Each row is a point. To make a cloud, some directions were put in groups of two or more. Within a group, all points are equally far from the middle, so they leave a hole (a ring in 2 directions, a hollow ball in 3). The other directions are filled evenly. Then the cloud was stretched, turned, moved and blurred a little. How many holes are there, and how many directions does each take, smallest first?

Cloud (13 x 2):
[[ 0.48 -0.27]
 [ 0.52 -0.07]
 [-0.41  0.35]
 [-0.02 -0.63]
 [ 0.00  0.53]
 [-0.20  0.49]
 [-0.56  0.02]
 [ 0.32  0.42]
 [ 0.45 -0.34]
 [-0.24 -0.58]
 [-0.26  0.47]
 [-0.16 -0.61]
 [ 0.46  0.27]]
Holes: 1 (2)

Cloud (22 x 3):
[[ 0.74  0.15 -0.34]
 [-0.57  0.86  0.43]
 [-0.03  0.21  0.37]
 [-0.24  0.35 -0.18]
 [-0.99  0.22  0.62]
 [-0.11 -0.12  0.40]
 [ 0.49  0.35 -0.23]
 [ 0.57  0.42 -0.33]
 [ 0.55  0.64 -0.53]
 [ 0.20  0.15  0.02]
 [-0.13 -0.56  0.08]
 [ 0.19 -0.39  0.04]
 [-0.25 -0.49 -0.26]
 [ 0.05 -0.24  0.00]
 [ 0.06  0.39  0.85]
 [-0.30 -0.18  0.03]
 [ 0.34  0.15 -0.25]
 [ 0.10  0.42  0.15]
 [ 0.24  0.45  0.44]
 [-0.60  0.39  0.59]
 [-0.19 -0.27  0.64]
 [-0.40 -0.16  0.26]]
Holes: 0

Cloud:
[[-0.50  0.03 -0.62]
 [ 0.53 -0.33 -0.32]
 [-0.50 -0.24  0.55]
 [-0.30  0.41 -0.63]
 [-0.55 -0.46  0.15]
 [-0.21  0.46 -0.77]
 [ 0.41  0.17  0.03]
 [-0.23  0.18  0.29]
 [ 0.26  0.67 -0.26]
 [-0.18 -0.05  0.53]
 [-0.64  0.37  0.02]
 [-0.05  0.33  0.14]
 [ 0.04  0.03 -0.33]
 [-0.39 -0.31 -0.65]
 [ 0.45  0.02 -0.43]
 [ 0.16  0.33 -0.43]
 [ 0.03 -0.46 -0.45]
 [-0.66 -0.04  0.16]
 [ 0.09 -0.42 -0.02]
 [-0.31  0.55 -0.94]
 [-0.28 -0.68 -0.03]
 [ 0.19  0.25  0.50]]
Holes: 0

Cloud:
[[-0.15  0.06  0.05  0.89]
 [ 0.67 -0.03  0.41 -0.81]
 [-0.07  0.72  0.23 -0.23]
 [ 0.37  0.12  0.59  0.23]
 [-0.08  0.13 -0.63 -0.13]
 [ 0.00  0.16 -0.50  0.66]
 [-0.61  0.20  0.28  0.63]
 [ 0.72  0.25 -0.18 -0.08]
 [ 0.50  0.47 -0.27 -0.37]
 [ 0.57  0.28  0.49  0.06]
 [ 0.21 -0.46  0.27 -0.55]
 [-0.01  0.77  0.04 -0.25]
 [ 0.14 -0.18  0.64  0.11]
 [-0.43  0.51  0.35  0.47]
 [ 0.41  0.07  0.63  0.10]
 [-0.49  0.44  0.28  0.62]
 [ 0.17 -0.37 -0.18 -0.47]
 [-0.02  0.20  0.67  0.11]
 [ 0.49 -0.47  0.10 -0.45]
 [ 0.36  0.35  0.51  0.23]
 [-0.17 -0.36  0.36  0.33]
 [-0.31  0.27  0.27 -0.54]
 [ 0.42  0.58  0.16  0.28]
 [ 0.27  0.08 -0.40  0.52]
 [ 0.44  0.13 -0.07  0.56]
 [ 0.28  0.00  0.63 -0.62]
 [ 0.68  0.06  0.46  0.09]
 [-0.01 -0.51 -0.11 -0.11]
 [-0.20  0.17 -0.65 -0.05]]
Holes: 1 (4)

Cloud, 29 rows:
[[-0.13  0.13  0.59  0.10]
 [-0.17 -0.09  0.41  0.72]
 [ 0.70 -0.05 -0.26  0.36]
 [-0.31  0.29  0.11 -0.61]
 [-0.85  0.04  0.20  0.06]
 [-0.23  0.62 -0.15  0.17]
 [ 0.65  0.11 -0.10  0.54]
 [ 0.61 -0.33 -0.26  0.31]
 [-0.85 -0.18 -0.23  0.05]
 [ 0.70  0.20 -0.31  0.26]
 [ 0.04  0.17  0.44 -0.21]
 [ 0.34  0.11 -0.73  0.01]
 [ 0.07  0.14  0.52  0.43]
 [-0.01  0.45 -0.45  0.34]
 [-0.29 -0.54  0.04 -0.35]
 [-0.67 -0.16  0.41  0.39]
 [-0.82 -0.46  0.09  0.32]
 [-0.45 -0.43 -0.40  0.60]
 [-0.40 -0.16 -0.47 -0.51]
 [-0.28  0.26  0.35 -0.45]
 [-0.09 -0.39 -0.72 -0.15]
 [-0.67  0.03 -0.40  0.09]
 [ 0.07  0.33  0.30  0.64]
 [-0.01  0.23 -0.22 -0.63]
 [ 0.29 -0.07 -0.25 -0.44]
 [-0.66  0.34  0.07  0.18]
 [ 0.35  0.25  0.06  0.74]
 [ 0.30 -0.11 -0.12  0.90]
 [-0.14  0.69 -0.17  0.00]]
Holes: 1 (4)

Cloud (29 x 4):
[[-0.53  0.32 -0.49  0.25]
 [ 0.24 -0.11 -0.56 -0.51]
 [ 0.86 -0.03  0.36 -0.18]
 [-0.32  0.43  0.03 -0.14]
 [ 0.66  0.21  0.29  0.13]
 [-0.02 -0.16 -0.69  0.15]
 [ 0.00  0.57 -0.02  0.19]
 [ 0.18 -0.25  0.93 -0.13]
 [ 0.48 -0.07  0.79 -0.21]
 [ 0.34  0.57 -0.28 -0.21]
 [ 0.47  0.24 -0.82 -0.64]
 [ 0.27  0.54 -0.75 -0.11]
 [ 0.36  0.54  0.00 -0.40]
 [ 0.04  0.15  0.82  0.20]
 [ 0.18  0.64 -0.34  0.37]
 [-0.26  0.03 -0.18 -0.49]
 [ 0.32 -0.34 -0.03  0.05]
 [ 0.15 -0.14 -0.32 -0.69]
 [-0.21  0.17 -0.45 -0.25]
 [ 0.02 -0.31 -0.31  0.31]
 [ 0.19 -0.28 -0.02  0.43]
 [ 0.24  0.01  0.95 -0.11]
 [ 0.35  0.44 -0.42 -0.64]
 [ 0.25 -0.29 -0.34  0.31]
 [ 0.45  0.55  0.00 -0.09]
 [-0.34  0.55 -0.01  0.62]
 [ 0.15 -0.08  0.25  0.68]
 [-0.19  0.42  0.52  0.35]
 [-0.11  0.08 -0.85  0.06]]
Holes: 1 (2)
